Rows are points. Each copy is the shape, with its points in the same order, stretched, turned, moved and blurred by noise. Is it also mirrored, or only turned?

Shape, 8 rows:
[[-19   6  19]
 [  3 -12  48]
 [ 23  13   6]
 [  8   0  44]
 [ -3  19  53]
 [ 33   2   6]
 [-40  16 -20]
 [-16  24 -22]]
Copy 1 (8 x 3):
[[-23   5  18]
 [  5   1  52]
 [ 11  21   0]
 [  5  12  43]
 [-15  31  48]
 [ 29  11   2]
 [-50  -2 -22]
 [-31  10 -26]]
Copy 1 is: only turned
Copy 2, 8 rows:
[[-14   3  30]
 [  0 -21  59]
 [ 25  -8  12]
 [ 14  -6  53]
 [ 10   4  60]
 [ 35 -18  14]
 [-33  20  -4]
 [ -8  20  -6]]
Copy 2 is: only turned
Copy 3, 8 rows:
[[-16   6  15]
 [  0  -2  51]
 [ 26  10   3]
 [ 11   2  38]
 [ -5  26  37]
 [ 40  -4   9]
 [-38  -1 -27]
 [-15   8 -32]]
Copy 3 is: only turned

Shape (9 x 4):
[[ -1   8  -2  34]
 [  1   2  23  -3]
 [ 22  -4  -1  27]
 [ 37  24  10  12]
 [-48   6 -27 -10]
 [-10  -5  -3 -46]
 [ 11 -20 -18 -33]
 [ 29  -8 -17   7]
 [-37   4  -3  -4]]
Copy 1, 9 rows:
[[ -4  -2  -6  28]
 [-27  -7   7 -10]
 [ 12 -12   0  14]
 [  8  14  20  -5]
 [-37  11 -60   1]
 [-31   0 -30 -47]
 [ -2 -10 -32 -42]
 [ 21  -4 -15  -6]
 [-41   1 -33   2]]
Copy 1 is: only turned
Copy 2 (9 x 4):
[[ 10   9 -22  35]
 [  4  22  19  16]
 [ 30   0 -15  33]
 [ 37  29  -7  22]
 [-52  -4 -16  -7]
 [ -9  10  16 -37]
 [ 16  -5  -5 -32]
 [ 32  -2 -17   5]
 [-32   6   2  12]]
Copy 2 is: only turned
Copy 3, 9 rows:
[[  4  -5 -22  22]
 [  0 -10  13  -3]
 [ 25 -10 -15  19]
 [ 36   5   9  11]
 [-37  12 -46 -18]
 [-11 -12  -8 -49]
 [ 13 -24 -21 -43]
 [ 29 -16 -25  -5]
 [-31   4 -24 -10]]
Copy 3 is: only turned

Shape (11 x 8):
[[ 21   4   1  18  -8  38 -14   0]
 [ 32   1  34  12   9  28 -16 -40]
 [  2  -5  -1   4  34  15 -28 -14]
 [-13   0   9  12  -9  23  -8  -1]
 [ -7   2   9  19 -17 -12   5  10]
 [  6  -8  20 -23 -17  -7   3  10]
 [ -2   0 -15  -9 -24 -16  24  -6]
 [ 29   4   9  15  16  37  -2 -16]
 [-17 -25 -10  -2  -7   7  25 -13]
 [ 25 -29  25  -2  -5 -15  -1   7]
 [ -2 -23 -13  -7 -45 -19   6  -1]]
Copy 1:
[[ -2  25   5  26  -4  31 -26 -11]
 [ -4  25  18  17   4   0 -39 -60]
 [  0  11  -4  -2  38   7 -28 -27]
 [-21  17  -8   6  -8  21 -12 -12]
 [-14   0  -8  13 -20  -2  22  -3]
 [ -4   4  22  -7 -32  -8  -1  -2]
 [ 19   2 -20 -19 -39   1  15  -3]
 [ 14  21  12  22   8  25 -26 -36]
 [  1 -17 -18 -17 -25  25   9 -20]
 [ -1 -21  29  13 -20 -16  -7 -12]
 [ -4 -13 -24  -3 -54  -9  -1  14]]
Copy 1 is: only turned
Copy 2 (11 x 8):
[[  7  33  23  20  10  20 -12  -4]
 [  8  21  52   9  23  -6  -8 -34]
 [ 23  -5  11  -1  23  31  -1 -30]
 [ -2  14  10   9  -7  20  10 -15]
 [ -3 -14   3  14 -22  -5  17   8]
 [-10  -4   5 -14 -30 -16 -10  -1]
 [-11  -5 -25  10 -17 -24   0   1]
 [  6  27  29   8  36  12  -6 -15]
 [-32 -12 -15  11  -1   2   0 -21]
 [-13 -25  30  -1 -13 -13 -16   5]
 [-20 -20 -18  24 -40 -22 -18   0]]
Copy 2 is: mirrored
Copy 3 (11 x 8):
[[  9  -3   4  14   5  13 -32   0]
 [  7 -23  -8  -1   6   5 -55 -54]
 [-14 -30 -11 -13  15 -15 -33   1]
 [-10 -14   5   3 -16  14 -14  -1]
 [ -4  -2   2   7 -23  -8  16  -5]
 [ 13  -4   4 -34 -10   1  11 -11]
 [ -2  10  -5  -9   1  16  34  -9]
 [ 16 -17 -15  13  14  13 -38 -20]
 [-19 -25   4  -3   9  30  21  -3]
 [ 21 -22  15 -17   6 -23   7 -22]
 [ -8  12  29 -16   1   7  35 -10]]
Copy 3 is: mirrored

Shape (15 x 11):
[[ 11  -2   4  -6  -1  -8   2  -8   7  -4   0]
 [  4  -1  -1   0 -12   1   4   4   9  11   7]
 [  8  -3 -24  -5   1   1 -28   4   7   9  -6]
 [ 11  -1   0  -4   2  17  -1  -1   7 -17  -3]
 [  4  -4   4   0   0   1   0  -5  -1  13   9]
 [ -4  -1 -14  -4   1   0  -5  -3   9 -15  -9]
 [-11  -4   7  -6   5  -1  -8   8   2   7   1]
 [-15   9   1   2  -1   0  -2   6   7  10 -14]
 [-12  13 -12  -4  -6   4   0   3   2 -22  -5]
 [-13  -7   3  -4   4   1   7  -2  -7  10  12]
 [ -7  -2   2  13   5  -4   1   5   6   4   8]
 [-13  -1   2   0  -6  -3 -18   7  -7  -6  -4]
 [ 26   4  -7   8   1  -3  -1  -5  -5  10  -8]
 [-15   0   0   5  -4   4 -28  -9   3   3  -9]
 [ -4  60   8   8   2  -7  -5  -6   1 -13 -10]]
Copy 1 (15 x 11):
[[  7 -14  -8   3   1  -6   2  -2   4  -8   1]
 [ 10   2   2  -8   6  -1   6  15   7   3   4]
 [ 31 -13  -7  13  12  10 -23  16   6   9 -12]
 [ 10 -17  11  -4   3   5  -6  -8   0 -23   3]
 [  7  -1   0 -10  -6  -3  -1   1   4  10   3]
 [  1 -18  -3  12  17  10  -7  -1   2 -10   4]
 [ -2  -8   5  -3   4 -11 -14   3   5  10   5]
 [ -8   6   8   3  19  -8  -7   9  -1  13  -1]
 [ -5  -7   6  11  19   6 -10   0  -4 -11  21]
 [ -8  -4  -2 -13  -6  -3  -1   2   0  18  17]
 [-13   9  -2  -6   1   3  -5   7  11   1  -3]
 [ -1  -5   7  18  -2  -8 -21   4   4   6  13]
 [ 19   2 -10   2  -5  -3   2   7 -12   3 -19]
 [  4  -4   7  22   6   2 -24  -7  12  17  -1]
 [ -8  32  10  13  37 -20 -21 -21 -16  -6   1]]
Copy 1 is: mirrored
Copy 2 (15 x 11):
[[  4  13   5 -12   0  -2   4  -8   1   6  -6]
 [  7  -9   0  -7  -7  -7  -4   0  -2  21   1]
 [ 19  -6  -3 -31   5  -7  -9  31   7  -5   2]
 [  1   9  15 -11  -5   9   2   4  14  -5   7]
 [  5  -1   4  -4   4  -2 -13  -1  -9  13  -5]
 [  2   1  -3 -20   0   4   0   4  19 -11   3]
 [ -8  -8   6  -9  14  -7  -8   8   8   8 -15]
 [ -1 -14  -5  -8  -1  -2  -7   9  11   6 -24]
 [-12   2  -6 -17 -12  -4  -3   3  20 -14   1]
 [-12  -7   0  -2  11  -2 -17  -5  -9  10  -3]
 [  4  -6  -2   6  11  -4  -4   3   8   8  -6]
 [  0  -8   7 -13   6 -14 -15   4  13 -12 -15]
 [ 21   9   3 -10  -9   1   1   9 -19  -4  -8]
 [ 13  -9  -1 -17   7  -6 -30   7  21  -7 -20]
 [-11  31 -25   7 -27 -19  -9  17  17  -8 -43]]
Copy 2 is: only turned
Copy 3 (15 x 11):
[[  4  -6   3   1  -3  -8  -9 -11   6 -13  -6]
 [  3   0  10  -1  -3 -10   9  -4   6   0   9]
 [ 15  -8 -13  -9  -3  -3  -6   1  27  28   5]
 [-13  -1  -5   0  -8   9  -5  -2  13 -10 -15]
 [  4  -3  10  -1   0  -3  -1 -10  -8   3   3]
 [ -8 -12 -19   8   1  -5  -4  -2  18  -3  -4]
 [  4  -6   7   9  16  -3  -5   5   4   8  -4]
 [  9  -5  -4  22  12  -3  14   3   7   6  -2]
 [-15   4 -26  15   1  -7   1   7  10 -10  -3]
 [ -7  -5   5   4  13  -6  -1  -7 -18   2   4]
 [  0 -10   8  18  -2 -11  -2   5  -5   6   3]
 [  7  -8 -11   8  11  -1  -9  19   6  -1   6]
 [ 22  -3  -3  -3 -19  -9   5  -7  -3  -1  -5]
 [ 10 -14 -14  12  11  14  -8   2  14  12  12]
 [ 16  34 -25  50 -12 -11   5   6  -5  -8 -14]]
Copy 3 is: mirrored
